Each row is a point. Each copy is the shape, with its points in the same order, turned, moved and blurred by noise. Say if it was mirrored as well.
In the rows, 128 means zero.

Shape (7 x 2)
[[ 95 146]
 [147 101]
 [161 148]
 [164 166]
 [142 140]
 [136 159]
 [106  55]]
Copy 1 (7 x 2)
[[100 132]
 [162 107]
 [164 155]
 [161 171]
 [147 140]
 [136 158]
 [135  47]]
Copy 1 is: only turned
Copy 2 (7 x 2)
[[169 123]
 [103 108]
 [111 153]
 [119 173]
 [124 135]
 [140 150]
 [116  46]]
Copy 2 is: mirrored
Copy 3 (7 x 2)
[[ 94 149]
 [156 128]
 [141 184]
 [141 192]
 [131 160]
 [121 175]
 [135  75]]
Copy 3 is: only turned

Shape (6 x 3)
[[ 79  82 155]
 [123 148 114]
 [134 123  89]
 [108 139 188]
 [181 103 140]
 [121  84 127]]
Copy 1 (6 x 3)
[[ 98  71 145]
 [160 130 134]
 [186  98 125]
 [ 87 137 123]
 [151 100  59]
 [135  71 115]]
Copy 1 is: mirrored
Copy 2 (6 x 3)
[[ 71  96 130]
 [127 164 117]
 [142 145  90]
 [ 93 141 182]
 [174 108 143]
 [118 100 113]]
Copy 2 is: only turned
Copy 3 (6 x 3)
[[ 78  49 126]
 [104 141 128]
 [139 132 151]
 [ 72 106  81]
 [164 105  89]
 [128  81 130]]
Copy 3 is: mirrored

Shape (8 x 4)
[[114 150 128  33]
 [155  90 149 147]
 [125 148 132 172]
 [135 126 140 120]
 [142 137 116 148]
 [128 109 125 109]
 [188 147  93 147]
 [102  79 131 174]]
Copy 1 (8 x 4)
[[181 155 134  52]
 [154  72 141 156]
 [126 122 107 173]
 [158 113 133 133]
 [152 115 101 153]
 [155 101 126 109]
 [196 116  80 171]
 [ 99  61 119 149]]
Copy 1 is: only turned
Copy 2 (8 x 4)
[[130 140 102  49]
 [134  63 170 139]
 [141 115 133 183]
 [138 105 138 128]
 [129 118 152 156]
 [117  95 136 114]
 [126 145 197 153]
 [100  54 129 176]]
Copy 2 is: mirrored
Copy 3 (8 x 4)
[[ 84 135 154  67]
 [151  97 154 182]
 [119 147 116 199]
 [123 125 144 156]
 [135 138 112 170]
 [118 103 137 142]
 [180 154 101 154]
 [113  75 120 210]]
Copy 3 is: only turned

Shape (10 x 6)
[[106  96 163 110 157 126]
 [107  64 159 131 112 153]
 [163  65 115 153 153 149]
 [ 94 133 133 100  77  87]
 [126 154  76  79  68 140]
 [132 132 166 129 101  97]
 [134  87 119 133 150 161]
 [108 107 170 142 138 162]
 [ 87 136 153 101 110 119]
 [ 61 174 135 146 121  71]]
Copy 1 (10 x 6)
[[101  78 130  90 166 102]
 [119  55 141 109 114 124]
 [177  65 105 142 144 104]
 [ 96 145 130  66  94  98]
 [171 162 107  44  95 137]
 [119 128 159  92 122  73]
 [159  80 115 117 150 128]
 [119  83 160 115 157 132]
 [ 94 124 142  70 129 117]
 [ 59 184 130 111 138 106]]
Copy 1 is: only turned
Copy 2 (10 x 6)
[[149 106 109 169 112  86]
 [134  64 114 143  92 123]
 [180  68  98 119 154 129]
 [103 136 153 105  87  82]
 [139 169 116  64  84 133]
 [149 120 179 131 112 104]
 [153  81  84 141 144 129]
 [129  84 125 170 129 131]
 [109 135 135 145  88 100]
 [ 62 143 167 125 130  67]]
Copy 2 is: mirrored
Copy 3 (10 x 6)
[[ 87 105 146 129 152 123]
 [105  70 174 161 131 132]
 [155  79 132 164 173 153]
 [104 124 136 154  72  70]
 [143 115 105 154  27 123]
 [125 147 168 162 114  88]
 [128  86 122 154 142 159]
 [ 86 117 167 161 140 153]
 [ 80 129 142 142  92 104]
 [ 61 169 105 190 107  72]]
Copy 3 is: only turned

Shape (10 x 6)
[[201 186 141 147 146 131]
 [141 104 139 146  98  92]
 [154 146 113 159 189 133]
 [147 128 110 102  89 150]
 [137 156 112 126 147 121]
 [119 124 113 110 101 103]
 [147 130 101 103 145  97]
 [130  54 132  73 179 148]
 [125 119 156  88 170 151]
 [177 195 127 153 187  99]]
Copy 1 (10 x 6)
[[171 176 122 158 186 146]
 [151 110 134 152 109  94]
 [150 187 153 117 132 163]
 [140 101  75 130 131 143]
 [130 156 119 112 142 134]
 [123 109 106 115 117 102]
 [151 134 123  86 138 117]
 [144  70 169  70 111 183]
 [114 104 159 103 151 175]
 [155 210 150 123 182 129]]
Copy 1 is: mirrored
Copy 2 (10 x 6)
[[229 173 151 155 134 136]
 [158 102 140 140  76 153]
 [192 135 141 157 185 174]
 [152 132 105 128 121 100]
 [174 160 128 134 149 158]
 [140 130 107 117 107 148]
 [179 127 104 110 139 166]
 [152  66 158  64 186 125]
 [154 135 168  92 171 127]
 [222 185 141 148 159 192]]
Copy 2 is: mirrored
Copy 3 (10 x 6)
[[202 180 171 136 163 107]
 [131 123 118 150 106 100]
 [143 159 132 133 200 128]
 [155 149 125 111  88 155]
 [148 161 134 106 156 114]
 [125 135 112 108 106 108]
 [155 134 100 104 140 109]
 [136  61 114  95 170 181]
 [135  96 157  80 166 152]
 [179 175 156 120 204  77]]
Copy 3 is: only turned

Shape (12 x 8)
[[141 135 121 110 158  87 121  91]
 [157 148 128 134 145 103 115 146]
 [162 172 134 108 180 162 126 154]
 [100  89  55 151  73 185 131 155]
 [137 129  72 146  59 158 188 125]
 [159 118 119 103  97 117 105 117]
 [164 109 148  90 194 153 175 182]
 [ 92 126  47 142  84 138 161 146]
 [132 133 165 138 145 122 134 117]
 [147 140 160 132 161 124 136 120]
 [145 141 138 131 126 100 128 165]
 [ 70 137  89 104  42 148 167 126]]
Copy 1 (12 x 8)
[[121 122 123  84 167  91 123 113]
 [156 152 132 101 132 108 130 132]
 [168 146 157  64 136 161 162 155]
 [113  70 165 170  50 171 112 131]
 [103 106 135 189 104 179 157 103]
 [139 112 121 138 159 139  93 135]
 [146 107 187  90 150 122 192 197]
 [ 78 100 133 154  66 159 145 107]
 [130 154 170 108 163 114 130 123]
 [141 149 172  93 164 116 139 136]
 [137 160 143 131 131 110 133 155]
 [ 41 118 138 165 101 192 121 123]]
Copy 1 is: mirrored
Copy 2 (12 x 8)
[[161 157 124 138 143  98 120  97]
 [158 150 103 128 106 137 121 122]
 [169 163 128 106 144 183  94 139]
 [ 60 112 127 142 107 146 162 220]
 [127 147 148 130  92 122 207 215]
 [136 155 148 143  95 101 110 146]
 [191  84 133  79 157 161  88 164]
 [ 83 129 112 113 115 120 197 192]
 [157 127 150 135 114 151 131 104]
 [172 140 134 135 131 151 122 106]
 [158 130 103 111  90 134 124 122]
 [ 65 142 167  84  96 109 203 173]]
Copy 2 is: mirrored
Copy 3 (12 x 8)
[[130 139  96 132 135  89 119 119]
 [158 144 141  99 154 115 110 121]
 [183 182 128 123 115 164 134 137]
 [126  31 142  76 120 203 143 106]
 [144  70 121  44  98 147 194  81]
 [148 102 120  98  96 100 100 117]
 [196 153 150 152 130 132 193 180]
 [118  66 113  44 134 167 171 115]
 [123 149 146 131 128 102 143 109]
 [142 159 148 134 138 112 136 111]
 [151 138 162  80 150 115 126 143]
 [ 75  77 127  45  81 151 169 125]]
Copy 3 is: mirrored
Copy 4 (12 x 8)
[[144 122 100 120 142  78  99 106]
 [167 144 109 142 139  99 111 153]
 [208 135 112 112 167 147 113 137]
 [ 79  90  86 117 100 201 118 194]
 [107 115  72 120  56 181 154 139]
 [129 145 107 108  97 111  74 144]
 [230  81 138  84 134 131 130 159]
 [ 87 108  55 114 103 160 159 168]
 [149 129 153 129 137 111 123 116]
 [169 127 142 127 143 110 118 117]
 [156 147 126 128 124 101 128 171]
 [ 67 145  88  64  86 166 165 147]]
Copy 4 is: only turned

Shape (12 x 9)
[[112 170 193 111  70  80 171 114  81]
 [118 105 141 163 121 187 144  88  92]
 [109 193  55 124 160 131 161 215 130]
 [119 120 127 127  93 199 106 102 124]
 [135 157  72 122 161 119 118 125 125]
 [ 90 150 182 101 135  92 138 132 101]
 [106  81 102 119 123 156 119 162  71]
 [211 207 112 157 153 143 131 152 167]
 [126 122 118 118 135 177 123 140 131]
 [119 138 130 139 104 153 113 122  88]
 [ 87 117 146 150 104 102 126 133 115]
 [103  77  98 110 117 144 154 140 128]]
Copy 1 (12 x 9)
[[213 145  75 131 153 154 132  51 167]
 [102 102 143 160 129 162 117  78  87]
 [159 218 149 119 136 104 153 206  98]
 [ 76 107 124 118 133 158  98 120 123]
 [123 163 163 107 135  76 146 132 116]
 [176 143 126 125 204 137 148  91 144]
 [139  85 133 122 155 124 104 151  67]
 [132 208 221 132  86 129 114 134 183]
 [103 121 157 121 144 148 135 143 113]
 [134 128 126 132 143 134  92 101 114]
 [147 116 112 167 162 114 140 114 144]
 [134  80 128 119 138 128 162 157 103]]
Copy 1 is: mirrored
Copy 2 (12 x 9)
[[ 84  84 124 139 108  61 193 124  79]
 [ 91 100 116 150 168 173 116 108 123]
 [118 209  62  67  63 189 165 168 115]
 [111  86  97 105 165 154  95 128 150]
 [147 173  69 102 130 149 163 104 137]
 [102 147 130 110 119  77 161 130  76]
 [104 140  72 108 131 163  78 102  69]
 [208 140  92 126 111 188 203 175 161]
 [128 128 106  83 139 162 110 134 125]
 [111 116  89 134 144 130 119 123 112]
 [104 131 118 133  98 108 112 107 113]
 [ 97 121 104  83 111 160 106  72 108]]
Copy 2 is: mirrored

Shape (14 x 11)
[[133 101 111 117 176 156 117 184 135  95 124]
 [164 183 116 140 127 135  96 111 155 131 181]
 [162 149 114 124  87 167  33 112 138 155 186]
 [118 109 144 170 148 133 132 145 123 107  67]
 [ 99  98 123 175 126 157 129 113 163  80 142]
 [137 144  74 126  71 131 100 123 136 148 159]
 [134 113 143 167 155 111 131 189 102  91 116]
 [135 167 109 107  84 150 105 102 149  91 142]
 [160  75 120 149 175 105 116 155  73  66 121]
 [161  61 138 136 191  77 137 155 134 110  97]
 [125 154 116 127 106 175 141  80 120 159 168]
 [112 145  84 162 127 141 121 124 151 133 169]
 [206  84 165 115 121  95 131 189 113 134 170]
 [ 89 153 153  86  93 103  76 113 110 136 171]]
Copy 1 (14 x 11)
[[ 99 146 110 154 112  93  83  99 119  64 144]
 [197 146 118 120 143 120 165  94 137 101  95]
 [242 122 103 106 100 112 117  82 142 133 129]
 [ 90 136 156 118  93 109 117 133  63  84 138]
 [117 107 176 132  73  97 122 123 135  66  89]
 [189 126 140 150 109 130 163  92 150 142 140]
 [100 194 152 140 104  80 102 136  84  89 142]
 [158 137 143 125  93 173 132  96 155 115  97]
 [124 175 159 194 102  92  63 133  69  90 132]
 [107 134 114 178 124 105  84 191  64  64 161]
 [156  93 172 113 147 130 149  74 135 133 114]
 [157 116 147 156 114  94 165  88 140  98 104]
 [173 170 142 133 155  94  77 178 136 110 198]
 [141 126 110 124 119 134 120 132 142 200  89]]
Copy 1 is: mirrored
Copy 2 (14 x 11)
[[ 96 105 120 157 138 161 162 199 121  84 139]
 [144 167 135  60 136 129 111 158 121 103 166]
 [161 185 120 102 171 123  47 166  93  85 150]
 [101 117  99 165 172 129 188 127 153 114 142]
 [142 156  52 138 129 154 181 147 111 107 150]
 [135 155  79  90 138 125  68 159 146 103 123]
 [117  80 115 153 141  99 184 166 140  99 152]
 [120 179 103 108 104 140 100 125 134  78 146]
 [145  55 114 182 135 140 160 168 156  91 187]
 [132  34 126 145 166 175 184 143 143 111 138]
 [162 204 119 112 124 140 110 158 156 142 123]
 [130 157  78  88 132 135 128 180 128 135 147]
 [188  57 157 121 149 113 138 172 133  65  96]
 [138 140 133 134  98 104  65 116  87 138 123]]
Copy 2 is: mirrored
